Rows are points. Each copy is the shape, with its points in the same order, turned, moved and blurred by noise. Some copies are also mirrored. Which?

Shape:
[[ 61  44]
 [-26  -7]
 [-67  29]
 [-71   9]
 [ 22 -13]
 [ 18 -26]
 [ 64 -44]
 [-44   5]]
Copy 1 (8 x 2):
[[ 26 -61]
 [-35  19]
 [-84   2]
 [-81  18]
 [ 14   5]
 [ 15  19]
 [ 65  19]
 [-56  15]]
Copy 1 is: mirrored
Copy 2, 8 rows:
[[  7  61]
 [-13 -33]
 [-70 -42]
 [-59 -67]
 [ 12  -7]
 [ 29 -12]
 [ 77   2]
 [-40 -36]]
Copy 2 is: only turned

Shape, 6 rows:
[[-12  58 -10]
 [ 38  10 -26]
 [-37 -20   3]
 [-48  43  33]
 [ -4 -20  67]
 [-22   6 -86]]
Copy 1, 6 rows:
[[  8  78  -3]
 [ 57  23   3]
 [-18   9 -46]
 [-46  60  -4]
 [-39 -25   9]
 [ 52  61 -80]]
Copy 1 is: only turned
Copy 2, 6 rows:
[[ 89  12 -14]
 [ 29   5 -54]
 [ 25 -26  25]
 [ 81  16  45]
 [  2  40  46]
 [ 60 -69 -49]]
Copy 2 is: mirrored
Copy 3:
[[ -31   59  -32]
 [  38   38  -15]
 [ -12  -33  -40]
 [ -58   21  -33]
 [ -35  -24   32]
 [  33   20 -102]]
Copy 3 is: only turned

Shape:
[[-54 -65  60]
 [ 26 -34  -8]
 [-47  43  43]
 [ 33 -10  69]
 [ 63 -36  59]
 [ 38   7 -46]
 [ 37 -75  19]
 [ 36  24  28]
 [  8   5 -41]]
Copy 1 (9 x 3):
[[-29 -79   4]
 [  3  17  40]
 [ 27 -28 -64]
 [ 66 -44  18]
 [ 64 -27  65]
 [ 14  63  15]
 [ 12 -13  76]
 [ 65  11  -1]
 [-10  47  -7]]
Copy 1 is: mirrored
Copy 2, 9 rows:
[[ 69  21  66]
 [  5 -39   3]
 [-16  78  20]
 [-27  -9  68]
 [-28 -48  70]
 [-29 -36 -45]
 [ 24 -60  46]
 [-54  -5  21]
 [-13 -15 -40]]
Copy 2 is: mirrored

Shape, 9 rows:
[[  12   72    9   33]
 [  37  -10  -38   28]
 [  32   26  -26   45]
 [  43  -12  -35    2]
 [ -74    7   24  -64]
 [  13 -110   41  -53]
 [  46   72  -23    6]
 [ -32   47  -34  -10]
 [  23   52    6  -10]]
Copy 1:
[[  54   14   55    1]
 [  43  -32  -14   53]
 [  50  -22   24   32]
 [  45  -33  -36   31]
 [ -66    9   -7  -51]
 [ -52   34 -120   38]
 [  81  -11   22  -13]
 [  15  -43   29  -35]
 [  51    9   10  -28]]
Copy 1 is: mirrored
Copy 2, 9 rows:
[[  2  56 -43  73]
 [ 31 -20  12  49]
 [ 18   2 -11  76]
 [ 47 -11  17  32]
 [-29  92  34 -41]
 [  7 -38  19 -99]
 [ 55  47 -24  74]
 [  3  70  31  49]
 [ 32  53 -25  36]]
Copy 2 is: mirrored
Copy 3:
[[   3   52    9   36]
 [  22  -14  -52    9]
 [  16   12  -48   28]
 [  36  -17  -43   -6]
 [ -34  -44   88  -23]
 [ -39  -62  -23 -118]
 [  60   39   -1   29]
 [  15  -21   39   40]
 [  28   28   21    3]]
Copy 3 is: mirrored

Shape:
[[ -35   34  -14    4]
 [ -19   30  -30  -34]
 [  -2 -110   57   56]
 [  37   -1    5  -52]
 [ -30  -24  -14   78]
 [  17  -65   -8  -62]
 [ -52   32  -49   48]
 [  38  -17  -16  -24]]
Copy 1, 8 rows:
[[-51   1 -26  21]
 [-46  -2 -14 -28]
 [ 80 -57  52  98]
 [  2   7  39 -43]
 [ 15 -12 -41  83]
 [ 37 -58  35 -42]
 [-41  -2 -74  43]
 [ 25   6   9 -30]]
Copy 1 is: only turned
Copy 2, 8 rows:
[[ -5  12   6  49]
 [ 26  11 -21  29]
 [-78 -48  99 -46]
 [ 52  -5   2 -36]
 [-73  13  29  23]
 [ 27 -70   2 -56]
 [-48  33 -13  64]
 [ 20  -4 -17 -43]]
Copy 2 is: mirrored
Copy 3 (8 x 4):
[[-32  38   6  17]
 [-26  38 -12 -28]
 [ 51 -83  14  91]
 [ 33  -3   7 -52]
 [  3  22  -1  97]
 [ 31 -47 -50 -25]
 [-45  71  -5  55]
 [ 43   5 -14 -17]]
Copy 3 is: only turned

Shape, 9 rows:
[[ -32   -6    6  -65   16  -13]
 [  21  -70  -32   -9   25   22]
 [  47   59  -70   34   15   47]
 [ -57   45   19    2  -77  -68]
 [  34   -7   25   -3   -2   19]
 [  61  -17  -45   -7  -15   41]
 [-108   29   22  -17  -76   36]
 [ -23   17    0   80  -90  -17]
 [   3  -31   -2  -47  -43  -19]]
Copy 1 (9 x 6):
[[  11   -3   18  -63  -14  -18]
 [ -10   11   51   20  -21  -62]
 [  19   62  -31   54   63    6]
 [  28 -109  -49  -47   18   18]
 [  36    2   31   13  -25    1]
 [  27   47   -3   45  -19  -45]
 [ -42  -64  -80  -52  -39   52]
 [   3  -92  -59   58   17   29]
 [  32  -36   -8  -18  -45  -46]]
Copy 1 is: mirrored
Copy 2, 9 rows:
[[  -6  -51   24  -32  -29   -7]
 [  69  -50  -25   -2   12   43]
 [   9  -32  -21   85   82  -40]
 [ -85   57  -21  -17  -48  -15]
 [  30   -4   28   24    2   12]
 [  53  -25  -30   59    8    0]
 [-109  -32    6   22  -49   42]
 [ -69   70  -65   52   11   36]
 [  22  -12   -8   -5  -59    1]]
Copy 2 is: mirrored

Shape, 14 rows:
[[-38  15  22 -13  22  21 -39  25]
 [  1  19  -1  47 -86 -16  20  -3]
 [-26 -31 -25 -11  33  34   8 -31]
 [ 10 -47  17   3  25  30 -50 -12]
 [ 10 100  72   8 -71 -39  35  32]
 [-44   4 -41  41  47 -13 -34   0]
 [ 28  28   6  22  37 -18 -19 -23]
 [-11  24 -13  23  35  16   3 -20]
 [ -4 -11 -52 -32   6  26 -33  -7]
 [ 45  19   8  46  58 -21 -47  -1]
 [ 93  -3  10  -6 -17  25 -48 -11]
 [-11  39  51  15 -27 -74  -5   3]
 [ 17 -20 -13  -3  13   1  15  36]
 [ -7  35  18 -22 -79 -45  29  -1]]
Copy 1, 14 rows:
[[-26 -14  26 -28  38  -1  -8  21]
 [-38  34  -7  67 -70   2  22  27]
 [-10 -26 -60 -28   9  33  19   1]
 [  6 -69  -5   3  13  18  -9 -12]
 [-10  71  92  39 -49 -29  48  53]
 [-41   3 -54 -19  30 -45 -11 -16]
 [ 33  10  -5   9  -6 -33  11 -25]
 [  1  22 -27  -4  17   1  13 -24]
 [  8 -14 -61 -24  -1  27 -28  36]
 [ 36 -12   2  25  23 -62 -17 -29]
 [ 70 -31   7  45 -29  20 -37  16]
 [-19  20  41   2 -59 -58  41  19]
 [ 15 -19 -35  19  19  -3  23  49]
 [-14  31  12  10 -80  -8  38  60]]
Copy 1 is: only turned
Copy 2, 14 rows:
[[-52  -6  37 -20  37  17 -15  13]
 [-25 -10 -33  37 -66 -23   0 -33]
 [ -7 -20 -25 -29  35  58  36   0]
 [  7 -41   5 -24  42  53 -37   1]
 [-30  58  60  20 -96 -53 -15 -24]
 [-45  14 -32  22  80  11  11  -8]
 [ 15  29  18  12  42  11  -8 -35]
 [ -9  15   4   9  34  23  27 -24]
 [-19 -42 -10 -58  52   2  16 -23]
 [ 26  12  27  35  72   5 -36 -29]
 [ 47 -51  39 -18   5   0 -48 -55]
 [-15  62  -1  23 -27 -32 -41   4]
 [  8 -36  15   6  22 -11  27  26]
 [-17  24 -11 -20 -69 -44   3  -3]]
Copy 2 is: mirrored
Copy 3, 14 rows:
[[ -15  -17   53   -6   17    6  -41    2]
 [  21   -8   44  102  -72  -18    1  -10]
 [  23  -22  -21   14   31  -36  -33  -28]
 [  51  -61   42    1   32  -23  -33  -10]
 [ -14   64  109   48  -92   -6   36    6]
 [ -10  -39    2   46   46   43  -11  -26]
 [  50   -2   44   20   19   24   26  -32]
 [  21   11   15   38   33    2   -8  -29]
 [  40  -27  -16    1   -5   13  -56  -11]
 [  60  -24   60   25   44   45   31  -10]
 [ 121  -21   62   10  -21    2  -21    8]
 [ -15  -14   79   29  -54    9   51  -26]
 [  28  -17    5   21   -2  -11    3   37]
 [  -1   11   40   34 -105  -19   15  -17]]
Copy 3 is: mirrored

Shape:
[[  5   1  70  33 -50 -52 -33   6]
 [ 71 -49   8 -48  33  59   8  26]
 [-37 -42  47   5  55  27  11  28]
 [ -9 -82  -1  -4  60  33 -25 -47]
 [  0 -55  74 -37  38  23  -3   9]
 [ 53  20 -30  11 -30 -55  18 -68]
 [  5  17  26  14  57  43  20  20]
 [-39  24   4 -51  15  40  33  15]
 [ 48 -60  24  53 -10  52  42 -14]
 [ 22 -25 -39  -4 -35 -49 -54 -29]
 [-36   8   8  52   6 -61  63  15]]
Copy 1 (11 x 8):
[[ -62    1   46   67   -1    1  -49  -19]
 [  52 -115   26   24   12  -17  -35   81]
 [ -31  -49  -12   19   59  -43    5   67]
 [ -20 -114    3  -55   30  -33   -8   23]
 [ -23  -68   54   20   42  -30    2   67]
 [  41    7   25  -12  -61  -18  -50  -58]
 [  30  -37  -22   24   64  -30  -22   42]
 [  31  -11  -14    8   14   24   30   71]
 [  16 -104   -9   62    4  -48  -19  -20]
 [ -24  -32   15  -26  -60    8  -73  -12]
 [ -24   43  -32   32  -10  -75   -3   -4]]
Copy 1 is: only turned
Copy 2:
[[ 31 -19 -30  12 -83  -5 -60  53]
 [ 28  -6 -27 -63  19  31  40 -56]
 [-36 -42  43 -41 -11  41 -14  -6]
 [-47 -64 -21 -24  50   2 -27 -34]
 [-21 -37   0 -59 -36  25 -23 -47]
 [ 57   4 -25  61   6 -81 -14   9]
 [ 12   4  51 -40  22  28 -12   9]
 [-40  57  40 -35 -11  -3   2 -12]
 [ 35 -25 -10  39  23  72  -6 -27]
 [  2 -19 -84  13  -5 -58  -4  45]
 [ -1 -26  69  56 -34 -12   5  51]]
Copy 2 is: only turned
Copy 3:
[[ 65 -38  72  65   5  34 -21  24]
 [-12 -21 -43 -43  70  12  -2  83]
 [-38 -45 -23  34  37  -5 -67  17]
 [  4 -55 -35 -44  26 -52 -34 -12]
 [-19 -60  13  -7  50  -9 -62  55]
 [ 40 -20  45  19  11  -3 101  -5]
 [-48  -6 -16  20  56  33 -23   0]
 [-82  -6   0  12 -13  16  -7  41]
 [ 22 -91 -48   3  49  52  17   9]
 [ 78   3  18   7 -24 -32  35  22]
 [-18 -43   8 121  12  -2  25 -13]]
Copy 3 is: only turned

Shape:
[[ -9 -80  13  15 -57  41  62   9 -28]
 [-45  48  66  -1 -35 -22  -2  -2 -27]
 [-24 -53  53 -44 -20  67  78  47 -17]
 [-44 -23  14  36  43  45 -10  41 -34]
 [ 42  44  41 -56  26 -34 -38  35  24]
 [-53  35 -28  38   2   7 -24 -21  28]
 [ -1  -5  58  45 -57 -38  20  -6  93]
 [ 20  34 -25 -46  36 -36  76 -16  30]
 [ 37 -40 -36 -27  20 -14  41  -4  -2]
 [-29   2  35 -66  57 -56 -29  39 -19]
 [ 26 -74 -17  47  66  24  47 -26 -42]
 [-77 -27  41 -15 -39  75  12 -50 -12]]
Copy 1:
[[ 13  -4  68  47  22  49  90  30  -8]
 [-21  32 105 -46   9  18 -31   7  28]
 [-11  16  58  20  57 121  53  58   8]
 [-68  21  51  57  40  30 -20  13 -39]
 [ 14  32 -20 -39  36  18 -82  19  38]
 [-69  -9  38   2 -18   4 -14 -54   4]
 [  5 -91  57 -17 -12   3  -2  13  69]
 [-26  19 -17 -34  79  26  28 -40  83]
 [  8  17 -24  11  65  12  50 -15  18]
 [-32  36   3 -61  90  14 -53  27 -21]
 [ -6   8  27  96 101  -1  48 -39 -12]
 [-10  -2 109  -4   0  93  26 -41 -38]]
Copy 1 is: only turned
Copy 2, 12 rows:
[[-19 -74  69  20 -16  36  52 -10  -5]
 [-38  33  29  -4 -30 -41 -16 -60 -17]
 [-31 -11  64 -37 -46  48  95   4  15]
 [-56  31   5  22  22  60   0  -8  44]
 [ 45  63 -11 -76  -9 -17 -34   4 -23]
 [-11   1 -30  52 -30 -17 -50  -7  43]
 [ 72 -10  77  26 -42 -58 -20 -23  42]
 [ 49   5 -59  -5 -17 -56  62  32  -7]
 [ 32 -38 -22 -11  27   3  38  40 -13]
 [-42  70  -5 -68  26 -32 -13  39  -8]
 [  0 -45 -20  22  94  41  52  -7  40]
 [-79 -51  22 -17 -63   2  12 -45  56]]
Copy 2 is: only turned
Copy 3:
[[ 16 -62  82   2 -29 -27  27  65   1]
 [-53  58  32 -30 -60 -31  14  -4  16]
 [ 15 -37  82 -32 -49  42  11  86  41]
 [-16  -6  29  37 -25  47 -39   8 -26]
 [  7  49  19 -82  -1 -16 -59 -48  61]
 [-20  28  10  50   3  -8  24 -54  23]
 [  3 -32  57   6 -84 -85  28 -68  71]
 [ 33  -5 -55 -59  14  -7  37  -4  77]
 [ 44 -44  -2 -34  37 -22   2  11  32]
 [-58  13  -5 -75  16  13 -67 -12  37]
 [ 58 -73  -5   4   0  20   7   2 -57]
 [-44   1 106   7 -14  34  77   8  11]]
Copy 3 is: mirrored

Shape, 15 rows:
[[ -11   11   17  -19   13   12    4    5   -7]
 [  44    1   19  -19    6    4    4    6  -23]
 [  -5   14  -11   24  -12   -3    2  -24   11]
 [  -6   14    7    6    0   17    0   11   10]
 [  33    1    1   -8   13   17   16  -60   13]
 [   3   -5    4   67   17  -24   30   13    4]
 [  -2   13   -8   -3   18   15   22  -13   -8]
 [  -1   -7  -37    3   12   10   -8   -4    0]
 [   1  -38    3  -20   -1   19   10    1    6]
 [   0   15    5  -13  -30  -41    3   -3   -9]
 [  19   12   -3  -24    8  -13    2  -10  -36]
 [   3   11    2   36    3   -3    3    8  -23]
 [  -8   11   11   11  -68    5   26    6    9]
 [  -2   12 -121   -5    5  -19   11    9    7]
 [  11    9   -8  -20   16   13   -3   14    9]]
Copy 1, 15 rows:
[[ 14  19  12  -9   9   0  -4 -19   6]
 [ -5 -24  26 -26  27 -13 -25 -18  17]
 [-14 -16 -15   7 -25   1   8  -4  -2]
 [  6   8  12   6  -6  18  -6   4  -6]
 [-59 -15  15 -15   4 -10  19 -35 -16]
 [-17 -11 -24  56  -2 -27 -32  23   4]
 [ -1  -3  16   9   5 -17   9 -24  -6]
 [  8 -24 -16   7   8   1  11 -12 -31]
 [ -6   8  10 -32  23 -17  -7  13 -31]
 [ 10 -13 -19 -28 -22 -19  -1  -1  38]
 [ 14 -20   5 -17  12 -28  -4 -40  15]
 [  9 -13  -7  27 -12 -10 -31 -14  -1]
 [ 10  -4  17 -22 -56  -8  -7  41   7]
 [ 41 -74 -29  30  16  -9  68   0 -21]
 [ 10  -3  14  -9  26  17   8  -9  -1]]
Copy 1 is: only turned
Copy 2:
[[-19  22   4 -23  14  -3   2  -1  17]
 [ 27  20  26 -18  15  19 -11 -26  12]
 [ -6  11  11  13 -12 -26   7  11 -23]
 [-30  20  10   0  -5   2  -1  -6   1]
 [ 31  46   2 -24 -13 -36   4 -24 -22]
 [-19 -33  15  38  11 -39 -26 -29 -13]
 [ -1  31   4   1   8 -29   2 -11  16]
 [  6  20 -13  13 -20 -15 -14  12  16]
 [  7  12 -36 -15   3   9   5 -18   5]
 [ 10 -19  32 -11   3   0  29  16   4]
 [ 32  16  26 -16  15  -4  -7   8  23]
 [ -8   0  20  20  18 -11 -23   1  -6]
 [-15   2  10  25  11  17  53   2 -31]
 [ 30   8  -8  63 -58 -37   8  34  65]
 [ -8  25   6 -11 -17   5  -7 -11  29]]
Copy 2 is: only turned
Copy 3:
[[ -1  20   6 -14 -24  -5  21  -9  -2]
 [ 25   5  -9  19 -43  -4   2 -33  -2]
 [-13   1  18  20  14   7 -13   9  14]
 [  3   8  -8 -10  -7  14   5  -1   3]
 [ -7  -5  47  23 -24  -8  -8 -33  40]
 [-39  -5 -33   2   2  11 -59 -14  -5]
 [-18  10  19   3 -20  11  13 -21  -4]
 [ -6 -24  23   1  10  22   8 -23  -8]
 [ -6 -39   4  -8 -35  -8  23  -4  13]
 [  9  12 -10  34   5 -34   9  11 -13]
 [ 11  10  20  26 -24 -12  10 -27 -26]
 [ -7   5  -4   7  -7  23 -27  -6 -19]
 [-14   9 -31  36 -11   7  14  40  19]
 [-32 -39  22  35  67  34  43 -45 -39]
 [  6   2   2  -4  -8   8  26 -32   4]]
Copy 3 is: mirrored

Shape (16 x 11):
[[ 13  27 -34  -7  58   2  -9 -37 -46  46  26]
 [-53  47 -14  45  35  41  14 -44 -52 -25 -27]
 [ 31  39  25 -38  23  24   1  75 -47 -27  46]
 [-16  34  28  12   5 -34  23  60  34  27 -73]
 [-18 -51 -72 -30 -54  36 -59 -23 -45  -5 -47]
 [ 53  34 -32 -49  43  58  -7  75 -27 -64  28]
 [-21 -27  24 -16  -2  34 -54 -44  24  45  19]
 [ 12 -32  14   4 -35 -13  43  61 -43 -15  -4]
 [-27  54   8   9 -29  -7  -3  -2 -56 -28 -20]
 [ 15 -52 -45 -41 -38  55 -10  73  35  48  17]
 [-55  64 -31  -6 -36 -51  56 -38 -20 -34 -56]
 [-19  64  36  22  12  -4 -61 -32 -12 -56 -69]
 [ 36  -2 -19  17  11   0  -7  23  63 -35  -5]
 [-15   6  15 -54 -18 -50 -63 -31  28 -41  37]
 [ 47  34 -40 -27 -35   8  34 -42  24   3 -24]
 [ 20 -45  17 -34  43  55  39  71  43  30 -75]]
Copy 1 (16 x 11):
[[-100   -8   22  -11    1   18  -29   16    7  -42  -20]
 [ -25  -39   38   48   51   60    1   39   50  -12   -9]
 [   3   -3   69   13  -36  -53  -19   53  -43   18  -54]
 [  69   15  -22  -36   25   28   23   48  -33  -51   -9]
 [ -20  -64  -33    3   41   12 -121    1   -8   26   47]
 [   9   31   69   22  -25  -42  -61   36  -24   58  -49]
 [ -32  -59  -53  -25  -60   31  -28  -34   26  -13   -5]
 [  36  -36    3  -11    6  -64  -15   67  -12   -1   35]
 [   4  -53   29   46   34   19   -3   12  -35  -26   -6]
 [  18   14  -79   -6  -55  -55  -99   35    4   -8  -19]
 [   7   -4   26   46   58   54   23   14  -46  -43   83]
 [  32  -45   37    5   53   71   16  -47  -20   16  -20]
 [  47   42    5  -28   -4  -18  -11  -33   31   -6   13]
 [  -1  -44   39  -25  -54   11  -27  -61  -34  -20   41]
 [ -45   43  -37   20   29   -4   -2  -29  -24   -1   33]
 [  47   43  -67  -68  -15   18  -28   84    9   48  -17]]
Copy 1 is: only turned
Copy 2, 16 rows:
[[ -35    6  -99  -25   51    9   16  -10   -2  -18  -25]
 [  23    9  -51   -2   76   -6  -15  -15   74  -64   34]
 [  28  -47  -68  -52  -21   51  -52   -5  -61  -42  -14]
 [ -15  -14   26   14   64  -26  -74   52  -52  -11   28]
 [  26  -46  -11  -19   39   45   81   92   50   27    4]
 [  53  -42  -69 -105  -39   -2  -17    3  -41  -45  -13]
 [ -15   18  -52   30  -16   17   24    7    9   48   37]
 [  39  -62   16  -46   48   69  -47   10  -22   25  -13]
 [  31   -2  -36   19   51   48  -34   21   16  -47  -12]
 [  31  -48  -29  -58   16    7   40   36  -72   70   35]
 [  45    3   15   46   89  -24  -17   12   31  -40  -64]
 [ -13   18  -13   46   -8   12  -45   64   46  -72   10]
 [   5   29   16  -61    8  -27  -50   38  -16   26    1]
 [  16   14  -31   48  -58   22  -21   44   12   50  -64]
 [  12   35   16  -25   38   -4   42    3  -24  -14  -42]
 [ -40  -72   34  -52   27  -43   -8   15  -65    9   75]]
Copy 2 is: only turned
